Each wall is flat, endless, passes through zero and stands at right angles to its row. A trip goes straight from one point to another. Which walls does it cross, in order?

Walls:
(1): [2.1 1.6 2.0]
(2): [-5.3  8.8 -3.5]
(3): [-0.8  2.2  2.3]
(4): [-0.9  2.9 -2.0]
(5): [-2.1  1.4 -0.9]
Trips:
[ 0.2 -3.4  0.2] to [0.7 0.4 1.8] -> 1, 3
[-2.3 -1.1 -1.8] to [-1.9 -4.9  3.8] -> 4, 2, 5
[-0.6  0.8 -3.8] to [-0.3  4.1  4.2] -> 3, 1
[ 6.6 -0.6  0.0] to [ 0.8  6.5 -0.5] -> 4, 3, 2, 5
[-0.8 -0.5  5.5] to [-4.0 -5.0  3.8] -> 1

Walls:
(1): [-6.8  2.5  1.6  1.9  3.0 -2.9 -5.8  3.5  0.8]
(2): [-2.6 -1.5  0.3 -0.3  4.2 -2.9 -2.4 -6.3 -2.7]
(3): [ 7.4  2.3  0.5 -5.2  3.3  1.6 -2.6  2.8 -0.2]
(4): [ 2.9  2.7 -2.4  2.5 -2.0  2.9 -3.8  2.7  5.5]
(5): [ 0.7 -0.8  4.6  0.6  4.4  0.7  1.2 -2.8 -1.9]
(6): [ 8.9 -0.1 -2.7  4.3  0.0  1.0  3.4 -2.7  2.0]
(7): [-1.0 -4.7 -3.9  2.0  4.1  0.2 -1.0  1.3 -0.3]
(8): [ 3.1  0.5 -6.8 -5.2  3.5 -3.5  7.0 -3.8  0.4]
Trips:
[ 2.1 -5.0  4.6 -1.0  6.3  1.1  3.8 -1.0 -3.2] to [-1.2  2.4  3.1 -1.6  6.8  0.0 -2.6 -0.6 -1.6] -> 6, 1, 8
[ 0.7 -0.8 -6.7 -1.4 -1.9  2.4  1.8  2.9  4.0] to [ 1.5  0.0 -3.3  4.0 -2.3  2.8  4.0 -2.1  5.4] -> 3
[ 1.0  1.3  0.1  3.3  1.4 -0.2  1.0  4.5 -2.8] to [ 2.7  2.0  1.5  0.1  4.5  3.3 -2.3  2.6 -0.5] -> none
[-2.9  2.5  3.5  5.0  4.5 -0.3 -4.9  0.6 -5.3] to [-4.5 -2.3  0.6  1.3  3.3  1.9 -1.7 -4.4 -0.1] -> none
[-5.4  1.4  0.7  6.0  2.9 -4.9  2.3  0.5 -0.4] to [ 0.0 -2.4 -1.1  1.9  3.2  5.0  0.7 -0.9 -1.6] -> 6, 1

Walls:
(1): [-2.2 -1.5 -2.4  0.8  1.0  1.0 -1.1  0.7 -0.4  3.0 -5.7 -2.9 -2.9  0.7
  3.2 -0.5  2.0 -0.5]
(2): [ 5.2 -1.2  0.5  0.0  3.5  2.4  3.4  0.6  3.7  3.7  2.2  2.9 -1.2  1.3
  5.6  2.6 -3.1 -4.8]
(3): [ 0.6 -4.9  3.2  2.7  1.5 -1.2 -6.5 -0.3 -1.9  0.1 -2.7  1.7  3.1  2.2
  5.4  2.1 -3.5 -1.7]
(4): [ 1.7 -0.5  0.3 -0.7  8.4  3.8 -1.6 -1.8 -4.3  5.0  1.6  6.6  0.1  3.5
 -0.8 -4.1 -2.4 -0.7]
(5): [-1.3 -1.3 -3.0 -1.6  3.6 -2.6  4.0  6.4 -4.3 -0.3 -4.0  0.3  0.2  1.7
 -0.3  1.5  1.5 -1.5]
(6): [ 2.0  0.0 -1.3 -1.9 -0.5  6.0 -1.6 -6.1  1.7  1.7  0.7  5.7 -1.3  3.0
  5.9 -0.8  8.9  2.1]
(7): [ 1.6 -2.4 -6.7  2.0  0.2 -2.0 -3.0 -1.6 -2.1  6.1 -0.2  4.1  3.0  0.5
 -0.1 -4.9  7.9  0.0]
Trips:
[ 3.0 -5.4 -2.6  4.4 -0.5  4.2  0.7 -3.4  3.8 -1.6  1.4  5.5  1.2 -2.0
 -3.0  2.2 -2.2  1.3] to [ 3.0 -5.4  3.5 -3.7  2.2  0.0  2.8  1.6  2.5  3.3 -4.2  3.3  1.0  0.3
 -1.1  5.1 -0.3 -1.0] -> 7, 5, 1
[-2.7 -0.6 -1.4  5.5  5.0  8.0 -6.1 -1.8 -3.5 -0.5  2.7 -2.5 -1.0 -0.2
 -0.1  0.5 -0.1  1.5] to [-0.2 -0.5 -2.5  7.6 -2.7 -4.0  0.8  3.6 -0.2  6.8 -3.6  2.5  0.1  0.8
  2.7 -1.9  2.6 -2.1] -> 5, 2, 4
[-0.2  3.4  0.6  1.3  3.3  2.4 -5.2 -2.9 -1.9 -1.6  0.2  4.0  0.6 -0.6
  1.2 -1.1  2.6 -5.7] to [ 5.7  0.0  2.8 -0.2  2.3 -0.3  4.5  0.7  0.2 -3.3  7.1 -3.8 -1.2 -1.4
 -0.8 -2.2  0.9 -2.3] -> 3, 7, 6, 4
[ 3.1 -2.4  0.3 -4.3  2.2 -2.2  4.6  3.4  2.3 -1.3  1.0 -4.2  3.0 -2.1
  0.2  1.3 -6.3  1.5] to [ 3.5 -4.2  3.0  0.2  1.3  4.8  0.9  5.4  3.5  0.8  3.1 -1.9  0.1 -1.6
  1.1  4.0 -2.0  4.0] -> 3, 5

Walls:
(1): [-5.4  3.0  6.2  0.5  6.4 -5.7 -0.6 -2.3 -4.3 -0.8 -0.4 -3.5 -1.4  0.1
  0.9  2.7  2.0 -0.5  7.2 -1.8  0.9 -5.6 -2.7  1.4  1.7  3.0 -4.6  1.0
  0.1  0.1  6.4  0.7 -0.2  4.9  6.5 -2.8  5.4  3.2  0.2 -4.9  1.0  3.2
  1.8 -5.7  2.5  2.9  2.5 -0.9]
(2): [ 0.3 -5.5  0.6  1.4 -3.7  6.3 -0.5  5.7  1.7  2.3 -3.4  0.0  2.3 -1.5
 -4.6 -3.9 -1.5  1.5 -1.1 -2.2 -2.2  3.0 -3.4 -1.0  2.7  1.8  1.9 -1.9
  0.9 -0.8 -3.2 -1.9  0.4 -4.2  2.1  3.1 -2.3 -1.8 -3.7 -6.1  0.5 -1.5
 -7.5  0.9  1.2  1.9 -5.4  4.5]
(3): [ 0.8  0.5  3.3 -4.0 -0.8  0.3  3.4 -2.1  1.3  3.1 -0.1  4.6  5.0 -0.4
  1.0  2.9 -0.2  3.6 -2.4  0.1  0.7  1.6  1.7 -1.6 -3.5 -0.1 -7.7 -1.5
 -2.1 -2.6 -3.3 -2.5  4.0  1.8  1.0 -3.2  1.6 -2.1 -4.8  3.4 -4.7 -0.3
 -3.7  4.2  3.3 -0.8  4.5  1.5]
(4): [-0.8  1.7 -0.9 -1.7  2.4 -0.7  0.0 -0.4 -2.6 -2.7 -1.4  2.5 -3.5 -0.8
  3.9  3.5 -1.7 -1.4  4.5 -2.7  4.3  6.1  2.1  2.0  2.0 -9.4  0.2  2.8
 -2.2  0.8 -4.2 -4.9  7.7  4.5 -1.7  0.4 -2.8  6.2  0.2  1.2 -2.7 -3.0
 -1.5 -1.1 -1.6 -0.5 -0.1 -8.3]
(5): [ 5.7 -1.9 -4.5  7.2 -3.9  5.1  1.6 -6.6 -6.9 -0.6  2.5 -1.9 -4.3  1.9
 -1.4  6.6 -2.4 -4.6 -7.3 -4.6  4.6 -3.9 -2.3  1.7  2.3 -5.3 -0.7  0.7
  1.9  2.0 -4.1 -4.1  2.9  4.6 -4.8 -4.8 -1.3  4.0  4.4 -0.7  2.6  1.7
 -2.1  4.7 -2.3  0.9  2.5 -0.1]
(6): [ 3.4  2.1 -0.9 -2.8 -3.6 -0.7  3.8 -3.2  1.4 -7.0 -1.3  1.5  2.3  1.5
 -5.2  1.5  2.2 -2.3 -2.7  0.1 -1.1  3.7 -5.3  2.4  0.1  1.8  1.2  2.7
  5.1  2.0 -0.8  1.1 -0.7 -0.8  0.8 -0.1  6.6  3.0 -4.1 -1.0  2.6 -1.7
 -1.0 -0.1  0.7 -4.5 -0.1  5.4]
(7): [ 2.2  1.1  0.6  4.5 -1.2  0.1 -2.3  2.7  0.7  1.8 -6.8 -0.1  2.2 -1.2
 -1.8 -0.1 -5.0  1.4  5.7 -4.5 -3.6 -2.0  1.1 -0.7 -1.5  2.5  4.6 -0.5
  1.5  2.6 -1.6  0.8  7.9 -2.4  0.8  2.6  3.3  4.9 -1.5 -9.0  3.1  1.0
  7.5  2.9 -4.3  5.7 -0.1 -5.1]
(8): [-1.0 -2.6 -2.3  1.4 -2.4 -3.1  2.9 -2.2 -0.3  1.9 -3.2 -5.1 -2.7 -6.2
 -2.6  1.3  0.9 -1.6  0.6 -0.6  4.7 -0.8 -3.2 -0.8 -0.9 -2.3  2.8 -3.3
  0.8 -3.0 -6.9 -0.4  1.1  8.4  0.6 -3.8 -1.7  3.3  5.0 -2.1 -3.2  3.2
 -8.1 -2.4 -1.0 -3.7  1.9 -3.1]
(9): [ 0.7 -4.9 -3.1 -1.0 -2.3 -4.1 -1.5 -1.4 -5.2 -0.7  0.9 -2.5  7.2 -4.6
  1.1  0.7  0.5  0.0 -1.9 -2.5  0.4  1.1 -3.8 -0.5 -2.9  2.8  3.0  1.0
  5.2 -3.4 -0.5  0.7  0.4  0.3 -0.4 -1.9 -0.5 -1.6 -2.7  1.8  0.6  7.3
 -4.3 -1.7 -0.4 -0.7  2.6 -0.7]
(10): [  3.5  -1.7   4.5   2.2  -5.5   1.6   5.5  -2.1   1.3  -4.3   4.1  -0.6
   3.7   4.7  -1.2  -3.6  -2.4   1.6  -1.9 -10.0  -1.9   2.1   0.4   1.2
  -2.8   0.6   0.1  -1.2   1.6   2.7   4.8   1.3   0.9  -1.4  -3.6   6.0
   2.3  -0.4  -5.4   2.8   0.9  -1.7  -0.8  -0.2   0.6  -1.4  -0.7   4.9]
(11): [-1.2  2.5 -0.1  4.7  0.7  0.5  1.5 -2.6 -2.7  2.4 -2.6  1.7  3.4 -1.1
  6.1 -1.0 -3.0  8.3  1.0  0.5  5.8 -2.1 -2.5  4.9 -6.5  3.2  4.1 -2.9
 -8.4 -1.5 -1.5  2.4  4.6 -1.3 -6.4  2.0  6.6  1.5 -1.2  1.5 -2.6 -0.5
 -1.0  2.2 -1.0 -4.3 -2.9  0.1]
(12): [ 5.4 -2.9 -0.2  1.3  0.3 -1.0 -6.0 -4.9  7.3  6.0 -1.9  1.3 -0.5  5.9
  1.2  0.0 -0.5 -2.6  5.6  0.3  3.0 -3.8 -2.0  2.8 -2.2  2.3 -3.4 -3.3
  3.7  0.2  1.4 -3.1 -3.5  0.4  0.9 -3.9  0.7 -0.2  4.2  3.8  0.8  3.6
 -0.2  1.6 -2.4 -1.5 -1.5 -1.5]
Trips:
[-0.3 -3.7  2.9  6.8  1.8  2.9 -9.5 -2.3 -3.7 -0.9 -1.6  3.5  1.4  0.4
  0.4 -1.4 -1.4 -3.4  5.8  1.9  0.0  1.2 -1.2 -2.0 -5.9 -2.6 -1.4 -1.7
  1.4  0.9  1.8  6.4  2.8 -0.1 -4.3  1.4 -2.0 -1.7  4.7  4.6 -0.6 -3.2
  0.7  1.2 -4.5 -2.4 -0.8  3.1] to [-2.1 -2.4 -1.6 -2.3 -4.5 -5.8  0.9 -2.0 -2.7 -5.1 -1.8  4.0  3.8  2.1
  1.0  0.8  2.9  3.1  4.6  3.1 -0.9  0.2  4.8 -0.7 -3.9 -0.9  0.9 -4.9
 -1.2  2.1  2.2 -3.8  0.6  1.2 -1.8  5.9 -1.3  4.2 -1.0  2.1  8.2  2.6
  5.7 -0.7  1.0 -6.7 -0.6  4.1] -> 5, 9, 6, 12
[ 0.8  1.9  4.4  5.8 -2.6  1.3  1.6  2.3  2.7 -5.2 -1.2  3.7  2.0 -1.0
  3.5  0.1 -7.9  0.9  0.7  3.1 -3.6  2.5  2.2 -1.9 -3.6 -0.2 -3.7 -1.4
 -2.9  1.5  0.6 -1.0 -3.9 -0.3 -1.4 -0.5  1.1  3.5 -1.5  2.1  2.9  1.3
  5.5 -3.1 -2.1  2.0 -2.3  4.8] to [ 1.2  0.1  2.2  6.1  0.1  2.3 -1.0 -6.4  0.5  3.0 -3.1  3.1  0.9  6.0
 -0.6 -0.3  1.0  0.4 -3.1 -0.1 -0.9 -7.0 -6.9  0.1 -3.4  3.3 -1.5  2.2
  3.7 -0.2 -0.6  3.8 -1.3 -3.8  3.5 -3.4 -5.2 -2.0  7.3 -4.1  6.1  0.6
  1.5  2.0  8.6  2.4 -1.0  4.1] -> 12, 3, 2, 1, 5, 11, 10
[ 2.0  5.8 -3.7  0.4  0.9  0.2  1.3 -3.5  3.8  1.7  7.3  0.7 -2.7 -6.7
 -1.0 -2.2 -1.3  1.1 -5.5  1.7 -1.1  2.1 -3.5 -7.6  5.3 -1.2 -2.8 -0.6
 -1.8 -3.7 -1.0 -2.9  0.7  1.1  1.9  1.4  1.4  3.3  2.4  5.1  0.2  0.5
 -5.2  1.5 -2.1  2.9 -3.4  3.7] to [-2.5 -5.0 -4.2  1.0  6.0 -2.8  1.0 -7.3  3.4  5.1 -0.6 -1.5  4.1  1.3
  1.6 -7.8  0.8  5.0  1.0 -1.6 -0.5 -2.5 -0.5  3.8  1.8  0.6 -5.8  0.7
 -0.1  3.6 -3.6 -0.6 -2.9 -1.4  1.0  6.0  1.0  0.7  0.1 -3.2 -2.5  2.1
 -5.5  1.9 -3.5  0.8  4.9  4.9] -> 12, 6, 9, 11, 10, 5, 1
[ 0.1 -1.4  3.2 -0.3 -2.3 -2.9 -0.6  4.3 -0.1 -2.1  3.6  0.4  2.3 -8.0
 -4.1 -4.4  0.4 -1.8 -0.8 -2.6 -0.4 -0.5 -3.1 -1.9 -1.4 -2.1 -0.4  1.7
 -0.9 -6.0 -4.8  2.4  1.1  6.5  2.0 -0.6  1.4 -3.6  2.1 -1.5 -2.0 -5.8
  0.8 -3.9 -2.4 -2.4  1.2 -4.3] to [ 4.1  0.6  2.3 -2.0  0.2 -0.3 -5.0  2.3  4.3 -3.2  1.3 -2.8 -0.3 -2.8
 -1.0 -2.7 -1.1 -2.2 -0.4  0.0  0.9  1.2  6.0 -2.6  5.2 -0.4  1.9  2.9
 -0.2 -1.9  3.6 -7.0  0.7  0.4  2.5  6.4 -2.0  1.9 -1.5 -0.1  4.3 -2.8
 -1.2  5.7  2.5 -3.4  0.7  0.7] -> 1, 3, 6, 10, 7, 9, 8
